Every row gives one point. Each copy is the shape, with its points in the same order, turned, moved and blurred by noise. Say if it was mirrored as well.

Shape:
array([[-20,  19],
       [-15, -12],
       [ -8,  17],
       [ 35,  19],
       [ 32, -28],
       [-28, -54]])
Copy 1:
array([[-18,   7],
       [  6, -21],
       [ -6,   5],
       [ 31,  33],
       [ 55, -11],
       [ 13, -60]])
Copy 1 is: only turned
Copy 2:
array([[-22,   7],
       [  3, -12],
       [ -8,  15],
       [ 24,  43],
       [ 46,   6],
       [ 14, -59]])
Copy 2 is: only turned
Copy 3:
array([[ -6,  29],
       [-31,   4],
       [  5,  17],
       [ 30, -11],
       [ -2, -43],
       [-56, -25]])
Copy 3 is: only turned

Shape:
array([[-49, -13,  14, -33],
       [-13, -10, -13,  17],
       [ 11,   4, -11,  23],
       [-58,  15,  51,   7],
       [  0,  11,  35,  21],
       [ -1,  13,   3,  -8],
       [-15,  14,  -6,   8],
       [  1,   0,  -4, -19],
       [  8,  -2,  -4,  26]])
Copy 1:
array([[-52, -30,  12, -36],
       [-15, -28, -13,  17],
       [  4,  -5,  -8,  29],
       [-55, -35,  60,   5],
       [  5, -20,  37,  25],
       [ -6,   8,   9,   2],
       [-27,  -7,   1,  15],
       [ -9,  -6,  -1,  -9],
       [  4, -18,   0,  27]])
Copy 1 is: only turned
Copy 2:
array([[-31,  11,  42, -41],
       [-14, -15,  -3,  -3],
       [  3,  -7, -20,  11],
       [-42,  33,  54,  18],
       [  2,  16,  18,  28],
       [  3,  19,  -1, -12],
       [-15,  16,  -7,  -3],
       [  8,  11,   1, -26],
       [  3, -10, -10,  13]])
Copy 2 is: only turned

Shape:
array([[ 17,  -7,  14,  19,  25, -17],
       [  4, -10,  -3, -39,   0,  -7],
       [ 16, -28,  14,   9,  52,  -4],
       [-23,  16, -38, -12,  -2,  17],
       [ 20,   4, -17, -19,  12,  -8],
       [ -4,   2,   9, -24, -10,   9],
       [ 26, -29,  -1,  20,  35,  -3],
       [  2,  27, -17, -16,   0,   8],
       [-22,  13, -36, -13, -23, -10],
       [-33,  31, -26, -36,  -4, -10]])
Copy 1:
array([[ 21,   1,  15,  -2,  26, -31],
       [ -5, -31,   6, -15, -17,  -1],
       [ 25, -25,   7, -18,  45, -32],
       [-35,  -9, -17,  12,   6,  26],
       [  7, -25,   7,  13,  -1,  -2],
       [ -6,  -6,   6, -22, -10,  13],
       [ 32, -15, -12,  -1,  35, -31],
       [-10,  -8,  10,  15,   0,  23],
       [-39,  -1, -14,  16, -19,   6],
       [-53, -16,  14,   9, -11,  17]])
Copy 1 is: mirrored
Copy 2:
array([[  8, -11,  -1,  12,  34, -16],
       [  0, -25,   0, -39,  -3,  14],
       [-26, -28, -13,   6,  47, -18],
       [ -6,  14,  -3, -11,   5,  57],
       [ 11,  -6, -21, -23,  18,   7],
       [-11,  -5,  10, -20, -14,  12],
       [ -6, -32, -26,  18,  33, -12],
       [  0,  18,  -6, -18,   1,  27],
       [ 22,   0,   6, -14,   3,  60],
       [  8,  13,  23, -44,   8,  57]])
Copy 2 is: mirrored
Copy 3:
array([[ 38,   4,  14,   3,  -2, -10],
       [ -3, -29, -10,  13,  27,  -5],
       [ 52,  -7,  10, -24,  11,   6],
       [-18,   7, -51,   6,   5, -14],
       [ 18,  -8, -23,  21,  27, -10],
       [-21,  -9,  -3,  16,  10,   5],
       [ 57,  -9,  -4,  -5,  -6,   6],
       [-11,  13, -27,  22,  22, -14],
       [-24, -10, -36,  21,  -3, -36],
       [-36,   1, -32,   8,  27, -40]])
Copy 3 is: mirrored

Shape:
array([[ 15,  -3, -20,   6, -22,  31,  -5,  19, -16],
       [  0,   6, -14,   2,  30, -30,  -9, -19,  -3],
       [ 47,  32,  11, -23,  -7,  19,  24,  31, -16],
       [-17,  12,  -8, -16, -15,   4,  -6,  -8, -18],
       [-11, -14,  38,  28,   9,  18,   7,   5,  18],
       [ 13, -19, -48,   2,   5,  -9, -15,  28,  -2],
       [  0,  -2,  27,   5,  44, -40,  -2, -21, -19],
       [ 15,  17, -27,  19,  14,   8,  -1,   5, -37],
       [ 14,   0, -17, -21,  10,   7,  15,   4, -13],
       [  0, -26,   9,  10,  11, -18, -15,  10, -55],
       [-29,  17,  12,  23,  -3,  15,   2,  25, -22],
       [  5, -19,  -2,  21,  -6,  -5,  24,  13,  -8],
       [-30,   5, -12,  11,  42,  -1,  -4,  -8,   7],
       [ -6,  20, -11,   1, -22,  18,  -4,   8,  14],
       [ 15,  12,  18,  -3,  18,  -7,  22,   6,  -1]])
Copy 1:
array([[ -3,  -4, -21,  -4, -22,  29,   8,  -1,   0],
       [ 25,  17,   5, -15,  27, -28,   5, -30,   0],
       [  6,  17, -32,   2,  19,  27, -14,  52, -15],
       [-21,  21,  -6, -21,  -4,  -9,   3,  -5,  -4],
       [ -6, -27,  30,  34,  13,  -2, -11,  -8, -14],
       [ 35,  -2,  -1, -33, -11,  17,  35, -12,   8],
       [ 27,  17,  19,  -5,  42, -33, -16, -28, -37],
       [ 12,  21, -33,   0,  12,  19,  12, -26,  -8],
       [  6,   3, -11, -27,  19,  11,  -2,   7,  -1],
       [ 18,  13,   7, -19,  -2,   8,   1, -35, -56],
       [-28,  13,   8,  21,   7,  14,  24, -11, -25],
       [  9, -26,  -7,   0,   8,   4,  20,  -5, -26],
       [  0,   7,  25,   1,  37,  -8,  14, -36,  13],
       [-14,   6,  -6,   3,  -7,  -2,  15,  11,  17],
       [ 11,   2,  -1,   4,  35,  -7,  -8,  11, -18]])
Copy 1 is: mirrored
Copy 2:
array([[ 31,   4, -22, -21,  -5,  18, -14,   6, -19],
       [-10, -16, -14,  -5,  31, -26,   7,  -4,  27],
       [ 39,  31,  -7,  -4,  20,  20,  37,  45,   1],
       [ 19, -10,   4,   6,   4, -23,  -3,   8, -19],
       [ -9,  13,  26,  12,  -4,  43, -12, -12,  21],
       [ 11, -36, -41, -25,   4,   0, -16,  24,  10],
       [-38,  20,  16,   0,  32, -31,  -3,   3,  42],
       [ -6,  12, -45,  -5,  37,  -4,  -2,  10, -14],
       [  9, -14,  -3, -18,  17,   0,  23,  18,  -4],
       [-21,  33,  -6, -24,   5, -21, -35,  22,  -7],
       [ -5,   6,   5,  29,  13,  21, -22,  18, -19],
       [-12,   5, -16,  -4, -15,  17,  -3,  12,   3],
       [-18, -35,   2,   8,  39,   3, -14,  -9,  10],
       [ 36, -13,  -8,  23,   1,  16,   2,   6,  -8],
       [ -1,  14,  11,   1,  15,   6,  26,  17,  23]])
Copy 2 is: mirrored
Copy 3:
array([[ 20,  -4, -20, -16, -24,  17, -29,   8, -13],
       [-15, -24,  -2,   2,  34,  -5,  13, -10,  -2],
       [ 60,   3,  12,  -3,  -5,  18,   6,  42, -17],
       [-11,   9,  12, -23,   3,   8, -15,   8,  -7],
       [  6,  19, -11,  25, -29, -16,  10, -11,  29],
       [  9, -43, -36, -20,   6,  -9, -28,  11,  -3],
       [ -7,   5,   4,  28,  48, -25,  20, -17,  -5],
       [  8,  -7, -27,   3,  17,  29,  -8,   7, -24],
       [ 22,  -8,  -8, -27,   6,  -2,   6,   8, -14],
       [  3,  18, -23,  15,  30, -24, -33,  -5, -23],
       [ -8,  32, -20,   9,  -7,  15, -12,  23,  14],
       [  4,  -4, -26,  10, -21, -20,   1,  13, -15],
       [-21,  -4, -25,  -9,  19,   5,  21, -12,  27],
       [ -2,  -9,   6, -15, -24,  19, -11,  17,  13],
       [ 20,   1,   3,  10,   7, -10,  24,  15,  -2]])
Copy 3 is: mirrored
Copy 4:
array([[ 33,   8, -20,  19,   3,  30,  -2,  -4,   3],
       [-17,  -1, -13,   7,  31, -35,  -9,  11, -12],
       [ 53,  56,   6, -15,  13,   7,  19,  -5,  -2],
       [  2,  14, -22,  -9, -10,   6, -23,   3,  -9],
       [  4, -25,  44,   7,  -4,   5,   1,  -9,   2],
       [ 27, -12, -38,  23,  32,   2,  -3,  29,  -2],
       [-14, -16,  12,  -9,  28, -53,   3,  -6, -35],
       [ 14,  23, -26,  31,  16,   3,   8,  -1, -31],
       [ 10,  16, -18,  -9,  24,   8,  14,   6,   0],
       [ 24, -27, -19,   2,   5, -17,   3, -13, -50],
       [ 11,   5,  20,  16, -22,  14, -12,  11, -31],
       [ 20, -15,  -2,  10,  -7,  -3,  22,  10,  -2],
       [-35,  -7,  12,  19,  26,  -5, -21,  23, -12],
       [ 11,  21,  -4,   9, -13,  15, -20,  13,  18],
       [ 10,  17,  21,  -8,  17, -19,  19,   5,  -5]])
Copy 4 is: only turned

Shape:
array([[  1, -12,  19,  13,  16,  -9, -23, -20,  -6,  -8,  14,  -7],
       [ 32, -15, -15,  27, -38,  -4,  26,  15,  14, -17,  14, -18],
       [ 41, -17,  -9,  21,  20,  32, -14,  -7,  16, -25, -12, -23],
       [ 27,   8,  25,  10,  -5,   6,  23, -21,  36,   9,   3,  20],
       [ 16, -10,  35, -18, -28,  31, -18,   7, -22, -20,  35,  10],
       [ 18,  10,  40,  -9, -12,  27, -20,  32,  30, -24,  23,  15],
       [  5,  13,  33,  -9, -21, -34,  27,   1,  -7, -21,  -3, -28],
       [ -1,  -1,  37, -24,   4, -22, -18,  -4,  -9,  -8,  14, -26],
       [-15, -26,  27,   8,  23, -26,   0,  33,  -5, -24,  15, -17],
       [ 16,  15,  26, -36,   8,  11, -12,  42,  -1,   5,  34, -10],
       [  5,  -9,  32,  12, -11,  35,  26, -19,  10, -11,   0, -19],
       [ 16,  13, -27,  -6,  -6,  32,  -3, -12,  27,  -7, -20,  33],
       [-15, -34,  -9,   5, -15, -22, -25,  44,  20,  16,  -3,  22],
       [-14, -20, -16,   1,  25, -34, -28,  -5, -25,  29, -25,  12],
       [ -5, -39, -25,  -8,  24, -31, -31, -17,  24,  18, -18, -13],
       [ -3, -10,  -1, -31,  -7, -26,  21,  15,  10,  -1,  11,  31],
       [ 46, -35,  29, -20, -34,  -8,  16,  30, -17,   6,  -5,  23]])
Copy 1:
array([[  4, -18,  17,  25,  -9,  -3,  -7,  -1,  -3,  -7,  11, -18],
       [ 12,   7, -26,  20, -49, -15,  21,  21,  26, -20,  16,  34],
       [ 29, -17,   4,  -1, -35,  22, -18, -23,  10, -32,  16,  23],
       [ 45,  21,   0,  15,  -1, -11,   3,  -3,  32,  20,  10,  11],
       [  2,  14,   7,  22, -57,  32,   6,  19,   0,  22,  -8, -30],
       [ 38,   3, -29,   9, -30,  36,  -9,  25,  18,  15, -16, -27],
       [  6,  29,   6,   6, -23, -45,  -1,  38,   2, -22, -16,  -8],
       [ -2,  -1,  22,  -1, -14, -10,  -7,  35,  -7,  -9,  -1, -37],
       [  9, -29,  -5,  16,  -3,  -4,  14,  36, -26, -28, -21, -10],
       [ 14,  15,  -9, -10, -13,  35,  -5,  56, -16,   5,   5, -23],
       [ 23,  26,  23,  21, -19,  14,   9,  -1,  30, -19, -14,   7],
       [  7,  18, -27, -18, -11,  14, -11, -34,  21,  26,   6,  24],
       [-23, -45, -32,  -2,   1,   3,  12,  34,  15,  25, -10,  17],
       [-39, -35,  17,  -1,  19, -18, -16,   4, -21,  21,  12,  17],
       [-20, -50,  10, -29,  14, -18,   0,  -4,  12,  -6,  23,   7],
       [  0,   7, -18, -15,  -3, -18,  34,  23,  -5,  33,  -7,   2],
       [ 19,  -7,  12,   1, -54,  -9,  14,  47,   1,  47, -16,  27]])
Copy 1 is: mirrored
Copy 2:
array([[ 10,  -9,  -1,  -7,  27,   7,  -3, -18, -17, -11,  -4, -24],
       [ -1, -12, -13,  47, -14,   9,  28,  -8,  33, -14, -17, -27],
       [ 35,  11, -24,  18,   7,  37, -23, -37,  30, -19,  -9, -26],
       [ 17,   3,   5,  -8,   7,  33,  28,   0,  18,  -8, -46,   8],
       [ 21, -16,   5,  -9, -38,  37,  23, -23, -28,  -4,  15, -27],
       [ 41,  -8,  -3,  13, -20,  60,  14,  24, -23, -28,  -4, -21],
       [-25,   7, -12, -11,  -6,  -1,  29,  26,   0, -16, -27, -47],
       [  4, -13, -15, -29,  15,  12,   5,  10, -15, -11,   9, -46],
       [ -4,  -6,  -6,  15,  24,   1,  11,  11, -15, -48,  30, -17],
       [ 34,  -1, -12, -12, -15,  29,  16,  36, -15,  -2,  39, -20],
       [-14,  19,   3,   3,   3,  48,  15, -19,  11, -14, -19, -19],
       [ 22,  -4, -38,   8, -22,  30, -23, -17,  10,   2, -39,  25],
       [ -1, -51,   5,  24, -11,   3, -20,  22,   0, -27,  15,  21],
       [ -6, -21,  -4, -20,  16, -36, -39,  -4,   4,  -3,   7,  18],
       [ -2, -40, -33,  -4,  42,  -2, -37,  -5,  24,  -5,   5,   2],
       [ -8, -28, -30, -14,  -7,   2,  32,  20,  -4, -28,  -8,  23],
       [  5, -27,   6, -28, -49,   8,  32,  -5,  30, -44,   7,  -9]])
Copy 2 is: mirrored
Copy 3:
array([[ -8, -15,  24,  18,  20,   0, -22, -12,  14,   1,   1,   9],
       [  0, -23, -27,  25, -41,  24,  -1,  21,   0, -38,  19,  26],
       [ 18, -33, -14,  30,   9,  20,  -8, -13,  17, -43, -20, -38],
       [ 16,   9,  33,   8,  -9,  41,  27,  -4,  10, -31, -14,  15],
       [ -8, -30,  55,  -1, -38,  12, -50,  10,  -2, -18,  -9,  -2],
       [ 11, -13,  46, -21, -20,  19, -21,  41,  29, -30,  -7, -18],
       [  9,  16,  15,  -4,   6,  -7, -16,  11, -30, -35,  28,  24],
       [ 10,  -8,  30, -15,  21,  -9, -35,  -8,  -3,  -5,  16,  15],
       [ -8, -23,  13,   2,  15, -36,  -8,  35,  -2,  -2,   8,  14],
       [ 21, -11,  41, -36, -29,  -5, -13,  21,  10,   0,  16, -27],
       [  0, -34,  23,   6,  -1,  45,  -5,   4, -25, -36,  -1,   7],
       [ -2,  14, -12,   0, -17,  50, -10,  -5,  17, -28, -45, -21],
       [  7, -15, -16, -11, -19, -11, -16,  30,  26,  17, -40,  36],
       [  4,  15, -14,  14,  11, -23, -13, -29,   2,  36, -41,  17],
       [  7,  -6, -30,  -5,  28, -15, -18, -31,  27,  -1, -28,  18],
       [-21,  21,   7, -30, -32, -14,   9,   9,  10,  -8, -14,  26],
       [ 27, -11,  28,   4, -60, -20, -13,   6, -17, -31, -28,  37]])
Copy 3 is: mirrored

Shape:
array([[  6,  -6,   0,   3, -23,  23,  23,  12,  -9,  32,  15,  23],
       [  8,  37, -22,  -8,  -5,  12, -24,  -5, -14,  -2,  18,   9],
       [-29, -35,  -8,   1,  17,   0,   3,  15,  20,   5,  -6,  -1],
       [ 17, -24,   4, -19,  -6,  31,   4,  -5, -12,  24,   7,  31],
       [  5, -13,  21, -13, -12,  24,  11,  -8,  -3,  20,   9,  16],
       [-24, -15,  10,  -2,  24, -11,  -9,  26,  10,  16, -22,  -6],
       [  4,  31, -12, -25,  -2,  19,  -8,   7,  12,  -5,  -9, -28],
       [ -4, -22,  -7,  12,  18,  -4,   0,   9,   5,  29, -18, -23],
       [  3,  44,   4,   6, -10,  18, -21, -17,   1,  -7,  -8,   2],
       [-20, -26,   3,   1,  11,   1, -11,   1,  -9,  10,   1, -27],
       [ 10,  25, -16, -16, -35,   7, -33, -12,   3,   8,  -8,   4],
       [ 13, -33,   5,  13,  18,   1,  -3,  21,  18,   2,  -6,  -9],
       [ -8, -26,  -1,  -2,  14, -28,  18,   3,   4,  -1, -13, -11],
       [ -3,  28, -22,   0, -15,  25, -16, -21,  15,  -1,  -1,  -6],
       [  4,  23,   3,  -4, -29,  10, -22,   7,   8,  -6,  12,  -9],
       [ -6, -17,   8,  -5,  22, -14,  -1,   3,  27,  27,  11, -10]])
Copy 1:
array([[ -8, -14,  -2,   6,  -4,   2,  24, -15, -21,  36,  19,   4],
       [ -6,  18, -17,   2, -11,   7, -19, -35,  -9, -15,  25,  23],
       [ -5, -36, -10,  -3,  16,  -1,  -1,  32,  24,   3,   7,   5],
       [ 10, -36,  -1, -13,  -1,  16,  21, -29, -14,  26,   3,  15],
       [ -4, -25,  19,  -5,  -1,  18,  12, -26,  -5,  23,   3,  -3],
       [ -6, -18, -11,   2,  20,  18, -18,  36,  15,  15, -11,  15],
       [ -6,  21, -16, -16,  -1,  19, -27, -13,  25,   1,  24,  -2],
       [  1, -24, -26,  12,  12,  10, -14,  18,  11,  19, -19,  -8],
       [-11,  18,  -3,  24,  -9,  30, -13, -35,  18, -18,  15,  15],
       [-11, -31,  -6,  -2,   6,   8, -28,  14,   0,  -5, -10, -12],
       [ -7,  15,   0,  -5, -35,   2, -20, -33,  19,   3,  11,  25],
       [ 25, -26,  -8,  15,   3,  26,  -4,  25,  12,   6,   3,  -3],
       [ 10,  -6,   0,  -3,  17,  -1,   5,  29,  16,  -5, -21, -10],
       [-14,   3, -14,  12, -16,   8, -15, -30,  29,  -9,  25,   9],
       [-11,  11,   9,   7, -23,  19, -22,  -7,   8,  -2,  30,   3],
       [ 13, -28,   1,  14,  27,  -2, -23,   9,  13,  22,   1,   4]])
Copy 1 is: only turned
Copy 2:
array([[  4,  -3,  14,  -7, -22,   3,   1,   1,  -2,   2,   4,  60],
       [  9,  48,   7, -10,   4,   2,  -8, -13, -13,  11,  37,   3],
       [-31,   2, -15,   9,  15,   5,   3,  -5,  27,   0, -29,  11],
       [  5,   3,   9, -24,   7,   6,  -5, -22,  -4, -18,  -6,  55],
       [  5,   1,  29, -13,   2,  -2,  -5, -12,   2,  -8, -12,  36],
       [-21,  12, -13,   1,  24, -10,   5,  15,   3,  16, -38,  11],
       [ 11,  38,  15, -36,   5,  20,  -3,  10,  10,  24,   2, -18],
       [ -1, -12, -21,   4,   9,   7,   1,  -9,   1,  22, -33,   6],
       [ 30,  50,  21,  -6,  -6,  -3,  -8,  -8,  -6,  12,  -1, -10],
       [-18,  -7,   0,   0,  18,   7,  -8, -18,  -3,   6, -23,  -9],
       [ 17,  44,   8, -30, -21, -14, -26, -18,   2,  14,  13,   2],
       [ 11,  -8, -23,   1,  25,   8,  -5,   9,  15,   0, -26,  13],
       [-13, -13, -19,  -9,   5, -13,  17,   1,  15,  -3, -29,  -6],
       [ 14,  41,  16, -11, -13,  14, -10, -20,  16,  11,   6,  -6],
       [ 10,  27,  18, -13,  -4,  -2, -32,   8,   3,   7,  13,   0],
       [ -5,  -9,   2,   5,  21,  -9,   6,  -3,  28,  22, -13,  15]])
Copy 2 is: only turned
